Each wall is flat, endless, passes through zero and stands at right angles to its row. A trip goes straight from one point to another. List the walls that it crosses, first one first.

Walls:
(1): [95 49]
(2): [35 21]
(3): [-12 -37]
(4): [-19  23]
(5): [ 24 -13]
(6): [-54 -34]
Trips:
[22 24] to [ 3 49] -> 5
[32 -1] to [51 28] -> none
[-21 -50] to [-14 -14] -> 5
[18 51] to [ 36 -39] -> 5, 4, 3
[ 22 -17] to [-6 19] -> 3, 4, 5
[-39  32] to [-33  -3] -> 3

Walls:
(1): [-10  53 -40  15   2 -11]
(2): [-35 -15  -7 -20 -23 -44]
(3): [-10   0  12  11 -19  19]
Trips:
[  4  -1  37 -20 -30  32] to [  5  44 -29 -15  33 -28] -> 1, 3, 2
[ -4 -47  95  22 -58 -13] to [  0 -14 -22  -3  42 -19] -> 3, 1
[-63  49  24  29 -18  -8] to [72 13 13  1 47  1] -> 2, 3, 1
[-29  18  22  31 -16 -13] to [  0  56  13  31  33 -20] -> 2, 3
[ 17  47 -19 -58  64 -14] to [ -5  20  11  40 -37 -10] -> 3, 2
[-51 -31   8 -14  25 -16] to [-74  33  -5 -66  14 -17] -> 1
[ 17 -16 -61  29 -41 -27] to [-22   9  -3  27  44  28] -> 2, 3
[-30  38  -7   0   3  57] to [ 14  31  26  44  28 -24] -> 3

Walls:
(1): [ -2  -3  17  -9  21 -18  33 -65 -14  10  43  12]
(2): [ 10  10  30  43  25 -20 -34  59 -13  -8  31 -38]
(3): [ 80  21  45   8  -1 -23 -11   3 -50 -15  24  -6]
(4): [-14  34   7  17  31 -12  50 -44  -6  12  24 -16]
(5): [ 12  -7   8   6  29 -46  30  10  39  -4 -14 -48]
(6): [-10   2 -64 -25  35  50   2  -1 -10   1   6  19]
Trips:
[ 10 -26  26  22  14  13  18 -12  32 -42  19 -75] to [ 35  49 -25 -12   5 -30 -18   1 -14  -1  44 -10] -> 6
[ -6 -26  43  -2  95 -77  39 -15 -46  51  53  27] to [-16 -34  10  12  12  -2  29   3 -55  -3  14  68] -> 5, 6, 2
[ 20  37 -26  18  33  -3 -69   0  79  24  35  -3] to [-22  41  54 -35  48  -5 -27 -31   2   1 -13  58] -> 4, 1, 5, 3, 2
[-32  53  23  17  40 -16 -64  29  12 -26 -43 -20] to [ 17  18  -6  34   2 -38   7  32 -56  76  34 -26] -> 3, 4, 1

Walls:
(1): [ -4 -36   3  -8  -5 -27  14 -67 -13 -28  10  46 -48   1  35  16 -12   6
  39  35]
(2): [-13  39 -11 -51   5  26  48  38 -12   6  27 -21   4  10 -55  58  76  56
 -54  13]
(3): [-10 -27  19  -6 -45  -8   5  51  -9 -20 -11  17  44  36 -21  -8 -10  -5
 -13 -16]
(4): [-55  16 -42 -15  25   8  20   5  83   1 -18  19 -10   0 -42  25   0  14
  37  25]
(5): [ 12  13 -66  59 -30  15  67 -53  36  42  -9  -6 -21  25  31  30 -20   8
   2  35]
(6): [ 10  12 -22 -18  -7   3 -71 -24  26 -24  -5 -24  27  50  38  33  47  49
   6 -30]
(7): [ 22 -37  15 -58  42  35 -14  -9 -43 -16   7 -22  12  60  19  36  -2 -63
   8  16]
(8): [ 15  53   9 -20 -30   5 -25 -27  17  -3  -9 -22  10  36 -31  34  14 -26
  -9 -31]
(9): [ 13  -3  28  21  24  21  41 -15  11 -42   6   1 -53   4 -27  14 -21   7
 -11  15]
Trips:
[ 20 -35 -20   3 -10 -38  14  -3  34   8  17  -1   8  55  -3 -52   6 -17
  20  12] to [-21 -63  52   4  -2  11   6  57  18  13  23  -8   0 -26 -39 -61  -2  25
   7 -11] -> 6, 7, 5, 1, 9, 4
[ 31  17 -24   2  62  49  48  27  62 -45   0  -6  30 -26   6 -19 -12  -6
 -42 -10] to [-26 -24  34  -4   9  -2 -42 -12  10 -29  52  12 -25 -36 -12  32   6 -12
 -28  35] -> 5, 7, 1
[ 21 -30  19  42 -28   4  -5  48 -37  54 -40 -15  -4   6  48  29 -41  24
 -27  10] to [ 65  58  -6  51  -4  15   9  22   4  -3 -53 -28 -22 -43  25 -32 -21  30
  -1 -11] -> 3, 9
[ 16 -12 -42 -25  13  24  -3 -22  37  34  19   7  21 -16 -24   2 -14  15
 -16 -39] to [ 14   5 -10 -23  27 -29  13 -43   1 -10  35 -35  32   0  43  32  72  -9
 -11 -22] -> 7, 4, 1

Walls:
(1): [ 67  27 -51  56  24  12  41  12  22 -30   5   8  32 -35  21  26  48  18
  37 -20  15   2 -61 -11 -55  20  46  25  -9  12 -26 -26   2 -24  -6  25
 -64 -13  24   1  -2 -26 -27 -31  -9  10  24 -42]
(2): [ 66 -14 -31   9 -10 -27 -14  -6  -3   0  19 -24   7 -13  49 -78 -43  24
  66 -13 -10  -4 -29  -6   4  -2 -24 -14  74   0 -48 -13 -17  10  -1  -5
  12  -9 -10  -5  -1 -35  51  10  29  41 -14  -4]
(3): [-15  -1   3  60  64 -54 -14  -9  21  -9  56  71 -46  10   7   3 -21 -16
   7  25  24  14 -12  15 -18   0   7 -11   1  52  22   2  21 -18  20 -40
   9  73   5 -43  12  37  21  -6  18  -7  -5  61]
(4): [-14  25 -26 -21  35  36 -32 -20  20  17  -7 -16  43  21  82  24  14 -56
  53  23   9  -7 -19  -4  27 -48   2 -18 -11 -38   2 -32 -55 -61 -38   4
  25  -1   5 -36  -3 -34   7 -18  -7  11 -28 -15]
(5): [-21  12  24 -25  68 -51  37  37   7   2 -19 -57 -62  24  -2 -48  19 -14
 -16  89 -35  47   3   2 -22  -4  21   1 -38 -32   7  19  22  52  42  25
 -50  19 -11   4   0  -2  -2 -10  -9  21  13 -15]
(6): [-51  16 -30  38 -25   1  -6  19   4 -26  -1  15  -5  -2 -10  35   4   9
  -2 -29  -8  27 -14   7   6  10  -1  -1 -25  27 -13  59  -1 -25 -23 -40
 -16 -39   5 -18  -7  15 -10 -34   0 -28  22  -6]
Trips:
[-38  16  28  10 -29 -13  48  -6 -15   1  -3  -5  -1  23  -4   2  36 -31
 -31  51  11   9   0  -3  19  28 -33  14   8 -16 -53 -12  38 -35   2   0
 -17  16  61  21 -24 -34  -3  28 -39  28   9  24] to [-26  63 -53 -35 -15 -35  50 -32  -7  20 -19 -13  14  30  42  53  15 -36
  53 -23  -9  -6  -3  37  13 -55  -4  37  -5   7   4 -37 -10 -24  -6  -5
 -31 -28 -25  57 -55   3  48  -4  25 -24  23 -23] -> 4, 1, 6, 5, 2
[ 12  21   3  19   0  -5  12 -43   1  20 -22   5 -13   1 -14 -52 -61 -47
  19 -12  11   3  31 -33 -17  18  43 -25 -12 -68  11  27 -55  35 -74  15
  13 -38  22 -24  23  33  33 -31 -24  11 -14  14] to [-15 -36  -5 -63   7  18 -29 -29  49 -22 -58  50   8  -5   2  18  30  49
  26  49  68 -36 -59  -2  10 -57 -23  53  50  31   0 -15  56   3 -29  -4
  30  36 -26  17  45   0 -17  -5 -44  -3  -7  34] -> 5, 3, 2
